Every row gives one point. To make a cloud, some directions were put in groups of two or more. Within a group, all points are equally far from the middle, so they leave a hole (a ring in 2 directions, a hollow ball in 3). The other directions are filled evenly. Then the cloud was stretched, turned, moved and blurred a little. How many holes are there, and how many directions does each take, smallest first?
In the rows, 128 means zero.

Cloud:
[[165 142 162]
 [162 179 152]
 [116 161 186]
 [155 152 180]
 [116  76 116]
 [147 181 112]
 [ 89  90 126]
 [136 189 138]
 [102 103 172]
 [127  78 125]
 [ 90 149 137]
 [169 114 121]
 [125 174 179]
 [115  84  96]
 [172 135 108]
 [115  88 159]
 [ 88 131 110]
 [142 115 176]
 [164 177 120]
 [122 148 191]
 [ 98 127 181]
 [100  86 149]]
Holes: 1 (3)

Cloud, 21 rows:
[[149 148  98]
 [120 150 124]
 [180 132 138]
 [ 98 119 138]
 [105 163 171]
 [168  96 136]
 [ 79 168 125]
 [137 180 173]
 [117 119 190]
 [104  72 194]
 [123 155 129]
 [ 99 103 125]
 [114  82 186]
 [153  82 160]
 [100 134  77]
 [145 139  96]
 [128  80 147]
 [ 96 160 140]
 [132  92 137]
 [157 185  76]
 [125 160  65]]
Holes: 0

Cloud:
[[126  94 138 131]
 [143 107 181 101]
 [ 37 160 104 159]
 [117 159 172 119]
 [ 95 170 136 140]
 [105  95 156 149]
 [147 154 121 138]
 [ 94 140 149 191]
 [210 122 168 143]
 [108 110 144  99]
 [127 110 150 101]
 [170 130 125 148]
 [ 81 139 144 131]
 [103 177 177 130]
 [150 129 182 186]
 [166  91 161 158]
 [137  87 168 176]
 [112 184 108 100]
 [163 140 143 159]
 [185 151 128 151]
 [143 136 136 195]
 [115 132 162 179]
 [101 150 108 137]
 [ 30 134 114 170]
 [116 159 107 131]
 [141 146 165 183]
 [ 82 192 123 120]
 [ 78 145 133 137]]
Holes: 0

Cloud, 27 rows:
[[ 92  97 153 167]
 [180 140 126 110]
 [145 113 119 184]
 [157 147 149 107]
 [ 68  76 148 142]
 [139  66 159 130]
 [105 150 103 148]
 [113 126 141 179]
 [ 71 153 130 153]
 [137  72 107 169]
 [134 127 167  87]
 [112  95 173  87]
 [ 67  84 150 152]
 [ 79 148 143 164]
 [142  83 124  90]
 [154  57 121 144]
 [ 81  68 147 114]
 [147  90 114 182]
 [163 133 111 103]
 [ 96 104 164  79]
 [123 136 166  88]
 [109 166 148 138]
 [ 89 163 144 111]
 [ 84  89 114 165]
 [110 100 173  84]
 [146 111 104 184]
 [151  70 123 167]]
Holes: 2 (2, 2)

Cloud:
[[155 195 157  87 101 119]
 [122 213 161 126 157 111]
 [167 100 143  82 140  99]
 [145  82 135 144 164 140]
 [117 103 107 139 127 180]
 [122 174  91 134 171 107]
 [132 166 116 180 179 127]
 [105 115 175 108 169 111]
 [128 224 149 108 115 106]
 [146 204 181 102 141  94]
 [123 126 144 163 170 113]
 [112 214 135 135 155 139]
 [161 163 174 137 157  91]
 [130 168 143 153  97  79]
 [159  85 112 105 180 153]
 [173 140 122 150 195 160]
 [155  87 159  96 149 104]
 [112 159 128 182 128 144]
 [153 137 102 106 110  84]
 [123 142 146 152 129  78]
 [149 114 118 104  79 105]
 [160 172 127 129 108  73]
 [113 171  98 180 139 172]
 [120 129  96  97 183 162]
 [115 178 154 138 180 153]
 [178 148 135 125  93 135]
 [143 201 124 166 104 108]
 [110 136 113  65 132 124]
 [164 122 184 110 156  99]
 [ 88 187 143 153 117 125]
 [178 137 120  99 180 151]
 [118 139 102 131 114  79]
 [ 93 166  74 132 120 156]
 [114 144 195  73 110  83]
 [139 170 118 117 166 183]
 [141 184 114 142 198 145]
 [161 107 111 106  91 134]
 [111 219 135 105 118 102]
 [156  87  86 143 170 171]
 [101 126 179 110 166 112]
 [109 127 103 160 190 133]
 [115 212 150 120  84  92]
 [158 158 130 117  76  85]
 [106 106  97 142 170 121]
 [152 164 155  58 123  91]
 [103 109 140 104 145 166]
 [152 102  83 152 145 185]
 [143 145 102 135 208 170]
 [171 120 134 151 187 157]
 [156  88  95 119 184 161]
 [177 162  80 130 141 125]
 [186 166 119 140 173 136]
 [111 169 134 158  96  88]
 [166  96 166 100 151 106]
 [110 171 108 184 129 117]
 [176 117  84 123 120 155]
 [113  98 158 113 173 110]]
Holes: 2 (2, 4)
